Rows are points. Each copy is the shape, with its points in the same order, stretched, turned, moved and blurred by noise. Say if it was mirrored as well.

Shape:
[[  0  13 -33]
 [-37  44  28]
 [ 10 -18  42]
 [  8 -24  12]
 [ 51   9 -45]
 [ 31 -23  18]
 [-36  38  -5]
 [-23 -14  29]
 [ 39 -16 -18]]
Copy 1 (9 x 3):
[[-30  13  -5]
 [-48 -47  16]
 [ 10 -31  26]
 [  9  -6   6]
 [-21  55  14]
 [ 12  -2  21]
 [-47 -27  -4]
 [ -8 -41   3]
 [ -1  29  10]]
Copy 1 is: only turned
Copy 2 (9 x 3):
[[-17 -15 -25]
 [  9  56 -37]
 [ -4  35  30]
 [-22  12  21]
 [  6 -55  -4]
 [ -2   1  34]
 [ -9  30 -48]
 [-25  44   5]
 [ -7 -28  18]]
Copy 2 is: only turned
Copy 3 (9 x 3):
[[-29  29  -4]
 [ 50  19  40]
 [ 27 -36   3]
 [  4 -16 -13]
 [-79   2  -7]
 [-10 -35  -6]
 [ 21  39  22]
 [ 41  -5  -2]
 [-46 -14 -16]]
Copy 3 is: mirrored
Copy 4:
[[-24   3 -27]
 [-51 -55   4]
 [ 16 -23  45]
 [ 19  -8  18]
 [-30  61 -17]
 [ 23  13  33]
 [-43 -41 -25]
 [  5 -43  14]
 [  5  39   3]]
Copy 4 is: only turned

Shape, 7 rows:
[[-20 -26 -42  -9]
 [ 72 -18  18   7]
 [-39 -17 -23  18]
 [-43 -34  -6 -11]
 [-31  24  14  -8]
 [ -5  -5  13  -9]
 [-40 -19  14   5]]
Copy 1:
[[-46 -18   2  17]
 [ 44 -16  43  -9]
 [-31  -5 -31  27]
 [-37  18  -4  35]
 [-26  33 -14 -10]
 [ -5  21   4   5]
 [-21  23 -13  27]]
Copy 1 is: only turned
Copy 2 (7 x 4):
[[  9  -3 -18 -42]
 [ 35 -21  31  48]
 [ -6  30 -39 -47]
 [-31 -16 -41 -48]
 [-33  17   5 -25]
 [-11  -2   3 -10]
 [-32   9 -42 -42]]
Copy 2 is: only turned
Copy 3, 7 rows:
[[ 13  41 -29 -29]
 [ 41 -12  -1  73]
 [ 18  10  -8 -49]
 [-20  -2 -22 -46]
 [-22   6  35 -29]
 [ -7  -1   8  -2]
 [-13 -18  -2 -41]]
Copy 3 is: mirrored
Copy 4, 7 rows:
[[ 53  32 -39   1]
 [ 49 -45  73 -31]
 [ 28  29 -40  39]
 [ 30  54 -20  12]
 [-21  33 -15 -12]
 [ 17  19  14 -17]
 [ 15  39  10  14]]
Copy 4 is: mirrored

Shape:
[[  0  -1  14  -1   4 -95 -27 -17]
 [ -7  75  -9  29   9  16   4 -14]
 [ 12  18 -25  22 -28  28   4   4]
 [  3  64  39 -14  -6  29  -4  20]
 [  9 -14  20 -28   5  32   2  -5]
 [ 32 -21  17  30 -21  14  13  10]
 [ 49  -6 -20   6   3  -5  -2  -5]
 [ 62  -6 -15   2 -28  17   6 -20]
 [  0 -19  30 -22 -27 -17 -33 -11]
 [ 17 -19 -10 -27  -9  28   9  -9]
 [ -5 -11 -25  -4   4 -10  -7  38]
 [ 25 -19 -12   7   7  33 -21   3]]
Copy 1, 12 rows:
[[ 66 -28 -28 -27  11 -10  30  -1]
 [  6  29  30 -40 -30 -48  33  -2]
 [-19  -1  26 -23 -47   9  -4  -4]
 [ -2  60  23 -42  16  -4  60   7]
 [ -5  22   4  16  17  22   1   4]
 [-23   5  -5  -5 -35  26  21 -38]
 [ 22  13 -19  -5 -53  27  -6  -5]
 [ 23  14   8   2 -57  54  -7 -27]
 [ 24 -23  12   6  25  39  28  11]
 [ -1  10   8  11  -9  30 -29   2]
 [-21  -6 -20 -33 -20  -4 -18  29]
 [-15  -1  -8  14 -39  25   4  29]]
Copy 1 is: only turned
Copy 2 (12 x 8):
[[ -2   6  56   6   6 -27 -88   8]
 [-19  -4  15  41 -45  39   1  27]
 [-11  -7   6  11 -11  -1  35  12]
 [ -8  47 -29  27 -49  19 -10  26]
 [ 24  20 -44 -18  -8   6   6   7]
 [  8  -5 -19  -6 -18 -39   1 -19]
 [ 15 -30  11  24  12 -25  11  14]
 [ 31 -22  14   8 -10 -22  37  17]
 [ 11  30  -4 -40  -7 -21 -40  16]
 [ 24   8 -21 -11   6   5  29   9]
 [-30   0  -5   9  29 -22  -5   0]
 [  7 -30 -25  -5  11 -17  19  12]]
Copy 2 is: mirrored
Copy 3, 12 rows:
[[  2  25  19   6  73  70  14 -40]
 [-75  27 -41  35 -36 -18  18   1]
 [-38  23 -31  21 -18 -47 -36 -15]
 [  3  20 -50  34 -16 -16   0  37]
 [ 13 -20  -8 -16  -7  -4 -28  45]
 [ -1 -28 -39  30  16 -10 -41 -10]
 [-25   6 -32 -18  29 -13 -47  -4]
 [-16  18 -49 -25  -9  -6 -82  -6]
 [ 37  19  22   8  14  35 -31  11]
 [ -3  -4 -12 -40 -17 -20 -45  17]
 [-17   8  -1   0  52 -58  -1  -8]
 [-31 -13  -8   4  10 -36 -49  34]]
Copy 3 is: only turned

Shape:
[[ 14 -12  -5  -9   5   7  31  33 -36 -36   9]
 [ 13 -14  34  12  29  17 -21   3 -36 -11   8]
 [  3  32   1 -47 -28  42  21 -10  -1   5  48]
 [  2  18 -16  50  56  -7  49   3 -11  30  12]
 [-37 -38  -4  21 -14 -12  -6   5 -44  47 -14]
 [ 31 -51 -25   1  12 -38 -27 -17  19  -8 -40]
 [ 43 -36 -41 -22  47  23 -36  20   5 -34 -30]
 [-46  50   6  40  21 -44  43 -10   2 -28 -28]
 [ 45  43  21  -8 -13  15   0  23 -31  -6  29]
 [-38  -9  21 -15  -1   7  -3  14  48  62  23]
 [  4 -19  21  27 -27  54  -6  15 -15  -6  24]
 [-23 -36  42 -10  -4  28   6  19 -13  46 -29]
 [-39  -1 -14  22 -10  -6 -18   6  -9 -11  45]
 [-20  25   3   1 -12  13   3  24 -21 -13  -2]]
Copy 1:
[[-20  -3 -26 -10 -17  50 -27  28  48   0  20]
 [ -3  16 -11  17  -3  51  16 -14  25  10  18]
 [-32  54 -11 -45  51  -3 -38  -6  32  24 -10]
 [-46 -19  23  36   7 -16   9  37  53 -23   1]
 [-45 -44  -3  19 -12   8  14   0 -25   1  52]
 [ 19 -31  -9  25 -85  -7  11  23 -19  17  -9]
 [ 10 -11  10  10 -90  15 -35 -25  40  30 -27]
 [-12 -54  -4 -13   4   1  27  48  30 -61 -16]
 [-37  40   7 -34  30  71  -6  12   9  22 -15]
 [-10  -5  12  25  41 -60 -56  -9 -38 -25 -22]
 [  9  11   9   4  26  23 -23  -5  10  20  37]
 [-33 -41 -27  28  14  11 -11 -25 -14  16   2]
 [ -2  18  20  -8   8 -13 -20   9   1 -36  38]
 [-24 -16  10 -27   9  32  -9   1   8  -9   3]]
Copy 1 is: only turned
Copy 2:
[[-10 -16 -21   7 -10 -11  44  -2  30 -21   4]
 [-21 -22  11   5  -9  11  -9  14  14 -10 -41]
 [ 14  -8 -23  20 -29  36  41 -42 -18 -18  38]
 [  5  66   3  -5   1  25  45  35  49   8 -76]
 [ 57 -19   0 -33  17 -24 -23  17  43  40   2]
 [  3   8   5 -11  60 -76 -15 -11  12  -9 -28]
 [-43   5  12 -30  42 -25   9   3  -3 -52 -12]
 [-30  31 -80  30  -2  22  28   0  45  17 -42]
 [  4 -12 -15  17 -55   4  20   6 -14 -38 -22]
 [ -7  43  16  -2  -5  -9 -29 -22  11  57  57]
 [ -2 -16  14 -25 -34  20 -18 -30  44  -5   7]
 [ 38  -6  15   6   9  -5 -44  20  33   9  50]
 [-34  -9 -19 -33 -31   0  16 -42  23  48  -2]
 [ -9  -9 -44  -7 -25  14   9  -5  21  -1  20]]
Copy 2 is: mirrored
Copy 3, 14 rows:
[[  8 -16  -4 -12 -54   5  -3 -36 -53  -2  -5]
 [ -2 -27   8  20  -4  42 -27   8 -44 -42   1]
 [ -3 -26 -16 -26  29  -3  17 -68  33  44  22]
 [ 12  10 -92  11  -3  34  20  29 -46   8 -56]
 [-20 -26 -41  34 -68   6  -5  34  17 -25 -13]
 [  5  24  38 -28 -55   6 -38  23  22 -64 -58]
 [ -3   6  59 -29 -43   1 -55 -10 -40   7 -53]
 [ 24  61 -45  43   7  -1  16  11 -22 -33  19]
 [ 62 -33 -19 -11  18  27 -21 -33 -19   6   8]
 [-70 -27 -46  27  49 -42   6  -9  43  -9 -45]
 [-13 -34 -13 -40   3  -4   4  14 -41  -9  29]
 [-36 -57   8  48 -14  -9  30   9 -13 -15 -21]
 [-36  12 -55 -12  -9 -16 -38   0  12 -25  22]
 [ 12  -4 -15  15  -7 -14 -10 -16 -18  12  26]]
Copy 3 is: only turned
Copy 4:
[[ 21 -50  14 -35  23  30   7   3  44 -13  20]
 [  2 -49  20  -8 -34  13 -12  20   4 -21  25]
 [-44   3 -14  -5  50  29  16  43  26  -6  11]
 [ -3 -21  19  72  20 -20 -12  19  49  -7  -6]
 [ 10 -26  13  53  -1  12  -1 -54 -34  43  48]
 [ 29   0  27 -41 -25  -5  -6 -31 -22  40  -9]
 [ -8 -17  43 -75 -54  33  -2  -5  47  18   8]
 [ 49  30 -37  41  42  -8 -23 -31  -2 -51  -8]
 [ 11 -24   2 -18   3  45  23  79  49   5  21]
 [-50   8 -66  35  16 -29  23   0  -9  12  13]
 [-18 -31  26  -1   4   9  35  29   6 -30  29]
 [-18 -41 -11  24 -20  23  15 -28 -30  10   9]
 [-11   5 -26   8  35 -23   1  -4  11 -14  55]
 [ 15   2 -19  -4  12  36  20   1  22  -7  26]]
Copy 4 is: only turned
